Each row of a before or after table is a point. One or more steps were done to the points. Then noise was added and the rows were shuffled. The steps act on columns, c1 being the first. Write out the steps. A step turns or swaps two columns, mirrors them in a line or flattens them onto one, adds a multiple of one to another, or multiplies or shifts one. Angles are multiples of 10 degrees, from the lower column toward the higher: turns from -170 to 170, lines from 10 to 170 but not 90. Use the fewest steps. Two steps may share a column if one is a turn and the other turns, adds or multiplies; they go together, in the order done. Otherwise the lowest column goes first.
In the rows, 128 means zero.

Before, 8 rows:
[[ 73 179]
 [131 183]
 [139 103]
 [151 104]
 [122 117]
 [166 164]
 [166 124]
 [144 118]]
After, 8 rows:
[[138  97]
 [131 180]
 [165 106]
 [147 110]
 [153  92]
 [ 72 207]
 [123 122]
 [167 144]]
Steps: add -0.5 times c1 to c2

Before:
[[129  66 103]
 [114 140 105]
 [148 106 148]
 [107 107 135]
 [ 84 102 147]
 [118 130 122]
 [ 86 127 119]
 [ 84 108 105]
 [ 81 128 129]
 [192 108 147]]
After, 10 rows:
[[ 93 106 135]
 [ 57 102 148]
 [129  66 104]
 [ 52 128 130]
 [ 57 108 105]
 [231 108 149]
 [ 60 127 119]
 [112 130 122]
 [160 107 148]
 [106 140 106]]
Steps: multiply c1 by 1.6

Before:
[[142 145 127 146]
 [173  80 147 145]
 [ 93 222  89  45]
 [116  96 128 121]
 [145 126 133 172]
 [150 111 104 131]
 [114 201 105  72]
 [117  79 148 107]
 [105 131 152 122]
 [128 117 119 102]
 [129 103 139 151]
 [142 130  75 118]
 [122 177 150  53]]
After (13 x 4):
[[144 109 152 123]
 [111 117 126 101]
 [123 149 146 131]
 [ 93 159  57  94]
 [193 122 150 113]
 [ 42 182  41 154]
 [140 133 173 130]
 [161 129 123 150]
 [137 121 104 132]
 [141  96 118 127]
 [136 140 107 177]
 [ 72 171  67 136]
 [150  84 112 102]]
Steps: turn c1 and c2 by 40 degrees; turn c3 and c4 by -80 degrees

Before, 13 rows:
[[156  89 126  60 167 121]
 [138 103 148  74 148 133]
 [154  93 101  82 177  99]
 [114 147 180 140  94  77]
 [207 121 138  54 176 116]
 [109 164 144 146 103  98]
 [138 153 132 145  84 115]
 [155 145 140 125  75 102]
 [156  73 150 111 159  96]
 [121 147 172 166 115 131]
 [216 125 100  80 184 127]
 [140  67 145 111 123 123]
 [165 159 151 149 105  93]]
After:
[[137 150 173 165 112 130]
 [110 164 129 147  97 135]
 [137 163 142 148 103 162]
 [100  85 125  60 165 126]
 [ 50 104  99  81 147  99]
 [ 49 102 136  53 152 110]
 [ 80 158 152 149 104 147]
 [119 156 177 138 110 179]
 [ 93  84  98  84 166 146]
 [128 106 152  71 151 122]
 [ 95 165 138 126  94 143]
 [ 94  85 150 108 171 149]
 [115  97 146 110 154 130]]
Steps: turn c1 and c6 by -160 degrees; flatten c2 and c5 onto the line at 140 degrees

Before:
[[141 170  91 137 143 101 125 102]
 [128 122 143 138 151 111 163 140]
 [137 123 142 112 118 101 121 113]
 [141 142 151 143 142 100 162 104]
 [135 108 114 149  88 121 118 102]
 [138 127 134 130 143 109 106  96]
 [132 128 122 119 139 115 113 196]
 [130 143 141 109  81 151 113 139]
 [ 28 126 148 180 114 113 122 108]
 [132 109 141 109 142 112 109 101]
 [137 174 143 112 157 175 139 101]
 [139 114  90 108  65 115 120 104]
 [136 113 132 122 105 133 164 106]
 [119 146 101 137 142 134 123 139]]
After (14 x 8):
[[150 127 102 119 138 136 110 199]
 [140 136  83 135 142 137 124 139]
 [163 134 132 142 141  91 164 101]
 [  7 124 128 181 116 108 120 108]
 [163 144  71 137 143  94 122 103]
 [ 42 123  72 108  63 107 120 104]
 [159 125 117 131 142  98 108  94]
 [ 60 132 121 110  81 155 114 138]
 [100 121 110 122 105 125 161 105]
 [179 145 121 110 157 168 137 100]
 [151 122 120 110 142 105 108 106]
 [122 127 123 111 117  97 122 113]
 [165 125 121 139 152 115 163 140]
 [ 76 120  96 150  88 112 119 101]]
Steps: add 1.5 times c5 to c1; multiply c2 by 0.4; shift c3 by -20; add 0.3 times c8 to c6

Before:
[[125 129  99 153 126 163  80 109 134]
 [149 166  90 140  86 144 158 122 171]
 [116 146  88 148 128 178 128 195 103]
 [ 37 131 129 138 112 137  71  65 167]
 [116 101 172 127 116 140 187 107 158]
 [134 173  98 112 135 124 188 114 133]
 [126 138 165 128  81 127 141  60 102]
 [ 75 132 135 127 127 207 114 113 185]]
After, 8 rows:
[[ 75 130 126 131 123 204 114 112 186]
 [128 137  90 171 110 127 139  60 103]
 [114  99 111 148  90 140 189 108 158]
 [118 147 153 130 166 177 130 194 104]
 [ 39 130 126 144 133 138  72  66 168]
 [132 175 127 106 153 122 188 111 131]
 [125 129 154 138 157 161  81 106 133]
 [148 168 120 155 177 142 157 120 171]]
Steps: turn c3 and c5 by -110 degrees; turn c3 and c4 by -50 degrees

Before:
[[115 142 143 196 129  84 129 150  78 123 116]
 [126 138 117 130 108 137  76 121 163 165  92]
 [ 57 180 165  95 118  79 102  77 104 114  78]
 [139 103  66 124 129 123 129 148 115 172 158]
 [177 128 123 141 182 107 135 116 123 164 166]
 [163 109 114 141 144 124 128 161 100  92  93]
 [143  67 133 164 167 116 156 148 159  94 177]
 [116 156 123 166 155 177 157 156 149  67 154]
 [122  93 109 162 157 179 166 118 146 125 106]
 [147 155 115 169  87  95 136  99  97  97 124]
 [ 65 128 206  89 105 140  42  64  68 130  82]]
After:
[[100 158 137 142 142 114  82 117 164 151  89]
 [ 56 158  98 157 117 186 140  81 106  85  77]
 [155  59 125  75 120 141 145 152 162 143 176]
 [148 132 147 123 182 160 118 100  99  87 123]
 [134 106 126  81 132  74 162 157 150  65 153]
 [121 135 120  75 170 174 138 147  76 116 114]
 [158  90 142 106 124 127 114 161 105 111  88]
 [141 100 140  82 127  73 165 122 145 144 103]
 [136 137 188 132 128 119 118 149 113 182 163]
 [171 150 139  77  95 144 108 115 123 156 168]
 [ 28 129  48 172 123 122  86  63  71 130  77]]
Steps: turn c1 and c7 by -30 degrees; turn c2 and c10 by -40 degrees; turn c3 and c6 by 170 degrees; turn c4 and c5 by 140 degrees

Before (9 x 11):
[[107 137 159 144 100  90 178 134 133 138 103]
 [112 143 132 110  60 115 165 130 100 166  97]
 [133 128 124  97  87  98 161 188 109 140  98]
 [146  87 149 118 142 124 178  73 111  76 166]
 [151  59 186 121 123 122 142  85 111  71 126]
 [148 137 138 120 115  94 165 129  90 130  72]
 [154 142 127 139  81  90 135 144 106 144 120]
 [163 121 192  83 167 156  90 177  49 121 152]
 [198 145 188  91 132 185 124 165  89 102 156]]
After (9 x 11):
[[110 122  93  95 133  83 172 132 100 141 106]
 [114 118 150 116 105  96 129 144  81 145 124]
 [ 45 185 157 164  92 206 139 166 128 104 157]
 [ 66 145 119 127 115 128 145  87 124  70 128]
 [103 166 135 121 107 130 179  73 143  71 167]
 [ 55 134 126 184  53 166 108 178 168 121 148]
 [109 136 138 124  93 100 168 130 116 130  73]
 [132  84 112 134 100 108 166 130  58 167  98]
 [129 112 134 149 109 102 170 185  86 142 100]]
Steps: add 0.3 times c1 to c6; turn c1 and c3 by 120 degrees; add -1.5 times c10 to c2; mirror c4 and c7 in the line at 100 degrees; swap c5 and c9

Before:
[[149 136 130  93 108 137 133 135 167 123 131 117]
 [104  90 113 118 100 129 126 142 127 136 120 131]
 [ 98 140 137  98  97 130 129  86  99 104 149 120]
 [139  98 144 130 103 132 156 126 146  89 129 141]
 [108 119 121 132 148 111 146 139 128 129 139 172]
 [139  84 149 100 123 117 106 168 139 138 140 157]
 [159 145 135 112 116  97 115 117 148 139 136 118]
 [109 129 157 156 112 115 129 100 153 121 169 115]
 [125 146 108 130 106 103 130 144 142 140 147 164]
 [135 130 113 106 109 111 128 156 159  96 122 103]
 [123  72 102 132 104 150 132 130 151  91 140 132]
 [145 128 140  99 124 153 152 148  96  94 135 110]
 [110  81 124 130 120 116 162 131 130 129 169 160]]
After (13 x 12):
[[110 120 121 132 147 116 110 144 137 114 138 173]
 [126 147 139 131 105 103 111 140 132 164 148 166]
 [101  90 140 120  98 133 114 136 129  78 118 131]
 [ 95 139 123  97  95 147 135  87 149 122 150 123]
 [159 145 135 111 116  94 144 113 129 164 138 119]
 [140  98  96 130 101 116 122 135 110  44 128 140]
 [140  83 127 101 124 111 161 167 128  72 139 157]
 [123  74 142 132 107 132 106 124  94   6 141 131]
 [131 128 141 105 107  93 118 153 114 102 121 103]
 [150 135 126  93 107 111 125 137  93 135 131 119]
 [109 129 106 156 109 103 152 105 119 124 169 115]
 [111  81 103 132 122 117 102 138 131  58 170 160]
 [145 129  99  99 125 167 122 154 136  93 135 111]]
Steps: add 1.5 times c2 to c10; turn c3 and c7 by 130 degrees; add -0.3 times c3 to c8; mirror c6 and c9 in the line at 160 degrees

Before, 9 rows:
[[182 159 146 116 177  98 104 125 137  74 136 153 133 132]
 [127  98 166 106  99 106 116 124 133  89 100 151  83 140]
 [172 118 146  99  90  98 120 100 160  91  74 129  73 149]
 [144 117 141  95 148 110 125 169 164 123 107 111 155 110]
 [202 137  81 171 135 169 135 138  83 133 162 123  59 156]
 [141 128 180 106 142 139 118 174 126 128  89  63 132  85]
 [ 91 176 120 135 159 166 106 157 119 143  97  71 148  95]
 [119 192 132 154 162 163 126 181 137 149 108 107  86 112]
 [191 154  98 203 129 130 140 133 113 117 188 108  75 143]]
After:
[[ 88 118 156  93 138 137 144  91 166 129 144 112 155 111]
 [ 70 174 155 136 136 148 165 116  98 144 136  70 146  96]
 [ 37 128 129 103 136 132 161  62 119 124 154  62 132  88]
 [ 83 102 101 106 113 112 153  99 144  84 143 150  84 141]
 [ 63 191 169 155 126 160 142  94 109 151 142 106  89 114]
 [165 160 115 115 193 111 140 114 156  79 106 150 128 134]
 [219 152 149 205 140 121  82 144 115 118  94 107  75 144]
 [177 119  95  97  91 126 165 133 173  91 166 127  77 153]
 [246 136 164 170 133 134  96 158  64 129 108 127  58 157]]
Steps: turn c3 and c8 by -130 degrees; add 1.5 times c8 to c1; turn c6 and c9 by -40 degrees; add -1 times c6 to c5; turn c7 and c11 by 140 degrees

Before (11 x 18):
[[158 121 122 160 132 155 143 165 130  98 177 151 134 130 173 135 129 127]
 [182 106 130  90 130 167  95 127 138 126 102  79 105 182 149 162 113  85]
 [180 104 154 130  94 134 135 134 114 163 120 159  90 127 144 122 124 160]
 [ 96 196 161  81 119 167 163  68  92  98 156 147 166  90 126 136 102  83]
 [104 174 119 101  99 123 130 106 159  90 149  93 114 182  98  95  84  86]
 [169 172 103 147 109  97 131  81 164 137 176  75 148 150 156 123 150 142]
 [139 149 133 122 103  76 151 140 156 124 173 162 114 166 173 154 105 158]
 [ 92 113 147 119 114 115 147 133 144 152 101  82 118  88 147 153 135 124]
 [173 157 164 152 120  81 147 138  85 176 116 132 102 150 127 139 157 165]
 [ 92 183 189 127 128 139  94  93 106 153 164 118 107 143  91 150 164 111]
 [181  95 110  63  77 168  81 152 151 131 121  81 182 119 103 121 114  98]]
After (11 x 18):
[[171 150 164 105 114 125 145 104  86  92 116 127 187 152 114 131 159 161]
 [137 150 134 164 100 130 147 147 157 111 172 164 131 166  98 151 107 156]
 [ 92 183 186 103 134 126  92 100 104 179 165 118 161 142 159 153 164 108]
 [187 101 131 170 128 131  92 185 142 200  95  79 143 179 136 161 106  85]
 [166 174 105 133 111 128 129  59 160 101 178  73 121 147  97 123 149 141]
 [183  96 111 166  71 122  85 251 148 156 125  82  93 113 189 127 112  94]
 [185 108 153 143  95 123 135 132 110 122 118 163 178 128 116 122 124 162]
 [108 166 115 130  96 125 134 144 155 159 153  95 114 181 163  93  81  89]
 [157 117 121 129 133 127 145 113 129 117 175 149  98 132  71 139 128 126]
 [ 96 199 161 161 120 131 164 144  86  67 157 149  75  90 155 129 102  79]
 [ 92 113 148 141 113 125 142 146 145  94 101  84 151  87 118 155 139 122]]
Steps: add -1.5 times c4 to c8; turn c4 and c15 by -140 degrees; multiply c6 by 0; turn c10 and c13 by 130 degrees; add -1.5 times c7 to c10

Before:
[[142 113 146 129 123 155 145 140 121  80 118 142 122 136 106 142 125 151
  137 117]
 [120 105 147 114 121 118 118 162 123  91 154  88 155 153 125 138 140 116
  150 121]
 [133  97 127 126  93 144 114 133 161  82 118 135 116 110 138 168 133 103
  145 162]
 [173 144 124 151 138  99 155 127 138 111 136 133 105 149 119 162 105 130
  130 132]
 [157 147 127 133 142 130 121 169 118 134 122 103 133 149  96 145 155 152
  110 109]
 [161 114  81 132 103 105 151 155 174 133 153 129 108 106 146 108 162 138
   88 106]
 [106 111 107 131 116 118 106 120 128 140 138  86 138  95 127 110 124 118
   98 112]
 [131  82 144 142 130 125 171 122 122 107 130 114 156  94 106 143 148 141
  104 157]]
After (8 x 20):
[[157 148 127 147 143 160 121  82 120 135 122 136 132 146  95 181 156 145
  112 108]
 [133  96 128 111  92 174 114 126 160  85 118 121 115 108 138 249 134 109
  144 163]
 [160 114  81 137 103 135 151 103 174 133 153 119 109 107 145  69 161 132
   86 105]
 [142 113 147 144 124 187 146 121 121  82 117 110 122 134 106 169 125 143
  138 116]
 [130  83 144 146 130 155 170 130 123 108 130 142 155  94 105 172 147 129
  105 159]
 [121 105 148 108 120 146 120  83 123  91 152 153 155 151 124 158 139 128
  150 120]
 [107 111 107 124 119 149 107 121 129 141 138 170 138  96 128  75 125 119
   99 111]
 [172 145 125 147 137 127 156 129 139 108 136 123 104 149 120 229 103 115
  131 131]]
Steps: turn c4 and c18 by -40 degrees; shift c6 by 30; turn c8 and c12 by -160 degrees; multiply c16 by 3

Before:
[[134 130  89 120 140 113  86 161  88  85 120 121 132  37 155 175  70 109
  174 107 119  48  90 184]
 [120 124 117 131 129 111 118 157  70 189 163 108 191 133 167 133 163 176
  117 141 121 143 151  95]
 [112 157 118 192 114 146 170 108 138 129 119 159 139 103 122 124 128 170
  162  95 126 102 184 115]
 [100  69  88 102 124  76  80 181 161  93  97 119  85  68 119 160  44  76
  147 101 122  64  80 175]
 [119 135 122 174 153 116 175 125  62 154 111 146 183 140 166 123 164 151
  134 174 140 131 119  80]
 [ 88 191 119 186 151 175 149 117 153 135 108 149 184 160 135 132 133 187
  113 115 105  69 133  95]
 [141 172 105 158 144  95 130 148  97 164 101 124 160 104 166 135 124 144
   81 150 101 160 142 110]
 [ 90 102  79 118 179  94  91 146 121 115 133 133 139  58 158 192  48  98
  205 113 105 123 104 166]
 [120 164 163 159 135 108  98 121 111 162 135 124 181 109 152 156 149 144
  108 170 169 141 123 107]
 [125 167 115 221 154 132 145 136 143 123 142 193 189 160  93 102 129 150
   93  85 133  88 154 130]]
After:
[[141 173 126 160 104  98 130 151  95 162 126 123 164 104  81 136 129 143
   78 151 103 160 143 107]
 [125 162 114 221 112 129 147 137 144 118 132 191 192 158 158 111 128 152
   93  84 135  89 152 137]
 [116 166 108 159 159 105  97 122 112 159 105 124 181 122 110 148 148 143
  104 169 166 146 127 112]
 [104  62 139 106  87  78  85 181 160  89 162 121  83  85 117 150  43  80
  142  97 123  58  80 179]
 [111 149 140 189 127 150 166 107 140 128 144 159 143  89 124 122 128 175
  157  92 126 104 184 121]
 [ 90 102 113 116  69  90  92 149 120 112 109 138 142  65 104 169  47 103
  207 117 105 127 104 165]
 [133 133 136 121  85 113  88 161  90  83 124 116 134  44 101 164  73 107
  173 107 114  50  92 187]
 [114 137 114 177 116 119 171 123  64 157 126 145 188 131  93 122 167 153
  134 169 139 131 117  80]
 [124 127 125 132 119 116 117 159  65 183  76 104 190 140 114 125 167 179
  120 139 120 143 156  96]
 [ 84 192 118 187 113 181 148 114 155 138 139 153 183 156 112 133 130 182
  113 111 104  72 130  93]]
Steps: multiply c5 by 0.7; turn c3 and c5 by 110 degrees; add -0.3 times c7 to c14; turn c11 and c15 by 150 degrees; multiply c16 by 0.7

Before, 10 rows:
[[105 157 159  85 114  98 125 158 182 134 162  93 150  68  90  84  83 131
  152  95 167 115 162 133 150 124 133 127  89 110  90 162]
 [100 108 152 125 204 149 130 166 122  87 166  99  93 117 142 142 181 195
   78 138 148 190 109 191 101 100 154 163 140  86 138 152]
 [157 101 161 110 112  98 125 167 105 127 127 156 127 132 127 128 102 109
  152 151 120 118  81 130  71 122 148 149 163 109 139 109]
 [172 154 148 105 127 149 177 167 173  82 187 154 187  58  79  77 180 169
  127 166  90 149 123 122 143 178  89  56 134 112  74  98]
 [148 107 103  77 167 127 150 134 119  93 108  76  96  91  91  71 121 157
   84 108 140 129 170 157 146  85 110 110 122 102 153 177]
 [140 160  98 123 121 128 149 135  95  92  90 177 127 150 171  78  85 113
   90 163  63 149 159 113  81  99 105 126  83 169  74 105]
 [114 103 187 102 202 187 145 146 181 101 124  93  91 119 154 167  82 166
   64 166  97 118 191 114 159 111 155 119 109  77  85 198]
 [117 121 100 173 107 153 154 125 135 113  96 112  88 163 120  99 123  94
  113 147 105 113 148  97 111  84  64 123 105 111 165 142]
 [125 120  95 108 186 168  71 153 139 147  98 139 114  88 120  76 140  96
   59 132 142 113  89 155 104 170 133  59 117 168  77 147]
 [111 185 104 125 155  92 175 116 106 134 172 165 161 160 126 120 151 188
  113 106  76 215 164 128 105 134 118 159 136  82 113 158]]
After (10 x 32):
[[105 157 159 169 113 101 118  99 184 136 163 108 145  90  88  83  85 129
  152  94 166 173 163 132 149  97 135 129  87 112  88 162]
 [ 99 106 152 149 201 147 142 116 123 179 166 153 118  81 142 143 185 194
   77 140 148  86 107 191 100 108 153 163 140  87 139 151]
 [128 118  93 132 185 169  76  98 142 126  98  88 116 108 121  77 140  92
   56 130 144 167  93 155 101 148 132  58 117 171  78 147]
 [112 186 104  95 156  93 163 132 106 118 171 111 179  94 123 120 156 189
  113 104  77  41 162 125 103 131 118 159 137  80 112 158]
 [118 123 100 123 107 154 167 134 136 139  93 193  93 165 121  97 124  97
  114 148 106 118 147  97 113 125  62 122 104 109 164 140]
 [153 101 163 108 112 100 121  95 103 147 126 107 121 139 127 129  99 114
  149 153 122 132  80 129  68 112 150 148 162 113 143 107]
 [146 105 103 182 164 126 163 140 117 163 107 136 118 102  94  70 121 157
   80 108 141 153 167 153 144  62 109 111 122 104 153 175]
 [114 103 184 162 203 187 160 126 179 159 123 131 122 126 153 169  80 164
   65 169  97 142 191 112 156 100 156 120 108  79  84 200]
 [176 155 150 124 124 148 153 115 173 187 185  73 198  62  77  81 185 168
  131 170  90 156 124 123 142 154  87  56 130 113  73  99]
 [145 161  93  75 121 128 147 137  95 164  90 125 131 130 171  77  83 114
   92 160  61  98 158 116  83 103 105 128  81 166  74 105]]
Steps: turn c4 and c26 by 40 degrees; turn c4 and c12 by 110 degrees; turn c7 and c13 by 20 degrees; add 0.3 times c5 to c13; turn c8 and c10 by 150 degrees; mirror c14 and c22 in the line at 160 degrees

Before:
[[118 101 116 100 150 101  72 137 146 131 118 144 120 114 122 103 113 152
  124 127 116 109 118 202 100 121 146  53  75 143 123 122 137 124 154 139
  106 131 135 128 110 150 144 118 126 144 113 106]
 [165 126 119  97 122 138 115 154 142 148 113 111 113 138 120 118 120 130
  125  71 132 142 152 161 125 139 129 154 151  95 110 134 151  81 121 121
  177 139 133 133 146 140 148 120 136 140 162 174]
 [121 119 140  99 102 132 111 117 149 115 123 111  98 118 139 166 119 140
  102 147 150 127 104 113 141 119 114 137 149 113 117 146 110 135 154 102
  125 155 139 117 119 173 130 126 103 135 172 145]
 [147 146 143 159  97 104 121 116  88 150 115 137 122  85 116  81 219 151
   79 115 134 109 154 115 153 156 119 150 134 142 135 129 154 138 128 130
  120 111 137 103 109 110 130 126 113  96 144 113]
 [157 125 174 100 115 130 127 158 138 138 187 149  61 101 135  89 113 134
  125 149 131 122 134 120 106 137 111 109 123  87 116 129 140 141  81 123
  131 146 106 115 125 117 119  91 113 118 113 106]
 [166 147 124 102  89 138 136 122 127 119 129 130 125 123 125 103 131 134
  139 151 139 117 130 114 112 138 114 150 170 141 116 122 156 144 130 136
  148 139 137 142 243 114 143 130 117 137 104 134]
 [155 131 136 102 148 121 131 126 143 142 125 141 114 133 121 101 125  65
  126 125 131 129 117 119 149 123 121 144 152 110 111 145 141  76 157  90
  110 128 128 115 144 119 127 130 135 115  47 103]
 [152 123 195 104 202 137 109 106   7 138 130 118 114 135 112 107 139 148
   96 144 152 197 133 143 152 120  95 146 139 117 120 131 136 132 156 111
  114  92 139 133 118 130 138 129 135 111 157  93]
 [163 141 127 165  97 141 133 129 140 140 111 143 107 133 103 102 119 143
  138 130 116 122 143 119 124 125 124 126 169 139 115 142 149  81 143 129
  157 122  51 103 119 106  72 109 122 118 163 105]
 [ 78  87 127  98 130 139 123 103 148 148 115 138 121  89 181 211 144  69
   86  94 153 144 146 158 112 124 123 125 116 134 133  99 110 146 146 134
  115 119 116 100 121 148 139 131 123 138 169 177]
 [151 130 133 148  99  88 113 110 111 146 173 121 128 109 135 124 137 121
  131  60 138 110 153 107 128 137 134 117 166 143 144 144 136 114 151 130
  158 123 118 132 153 127 142 108 123 100 176 118]]
After (11 x 48):
[[121 144 140  98 102 132 111 117 149 132 123 110  99 118 139 166 119 140
  105 154 149 126 104 112 142 119 115 137 149 113 117 129 111 135 154  98
  125 157 139 116 118 173 130 127 103 136 172 145]
 [151 115 134 147  98  89 112 111 110 115 172 121 128 110 135 125 137 121
  132  69 139 110 153 106 128 137 135 117 166 143 145 163 137 114 151 140
  158 124 117 132 153 126 142 108 123 101 176 118]
 [162 111 127 165  98 142 133 130 140 128 111 143 108 133 104 102 119 143
  132 134 117 122 143 118 125 126 125 125 169 139 115 131 149  81 143 161
  157 117  51 103 119 106  72 109 121 118 163 106]
 [165 119 124 102  88 138 136 120 127 147 130 130 124 124 126 103 130 134
  115 130 140 117 130 115 112 138 114 150 170 141 116  96 155 145 131 125
  148 118 137 142 244 113 142 130 117 137 104 134]
 [147 101 144 159  97 104 121 116  88 122 114 137 122  85 117  81 219 151
  152  99 134 108 154 115 153 156 119 150 135 142 135 115 154 139 129 122
  120 173 137 103 109 109 129 127 113  96 145 114]
 [158 125 174 100 115 130 127 159 138 119 187 149  61 100 135  89 112 134
  111 140 132 122 133 120 106 137 111 110 123  87 116 109 140 141  81 114
  132 134 105 115 125 116 119  90 113 118 113 105]
 [154 117 135 102 148 121 131 126 143 119 124 141 114 133 121 101 126  66
  129 138 131 130 117 120 150 124 121 144 152 110 111 144 141  76 157 126
  110 131 128 115 144 119 128 130 134 115  46 103]
 [164 117 120  96 122 139 115 153 142 111 114 111 112 137 120 118 120 130
  118 101 131 142 153 161 126 139 129 154 152  95 110 185 150  81 121 153
  177 133 133 133 146 140 148 120 136 140 162 175]
 [118 146 116 100 149 101  73 138 145 109 118 144 120 114 122 103 113 153
  125 105 116 109 118 202 100 119 146  54  74 142 123 103 137 124 154 141
  106 132 136 127 111 151 144 118 126 144 113 106]
 [ 78 146 128  98 129 139 124 103 147  86 115 138 122  88 181 211 145  69
  145 100 153 145 146 157 112 125 123 125 116 135 132 146 111 146 147 121
  115 167 115 101 121 149 139 131 123 137 169 176]
 [152 126 195 104 202 138 109 106   7 117 130 118 114 134 112 107 139 149
  169 208 153 198 133 143 153 121  95 145 140 117 120 200 137 132 157 108
  114 154 139 133 118 130 137 128 135 111 157  93]]
Steps: turn c2 and c10 by 140 degrees; mirror c19 and c38 in the line at 130 degrees; add 1.5 times c22 to c32; turn c20 and c32 by -40 degrees; add -0.7 times c34 to c36
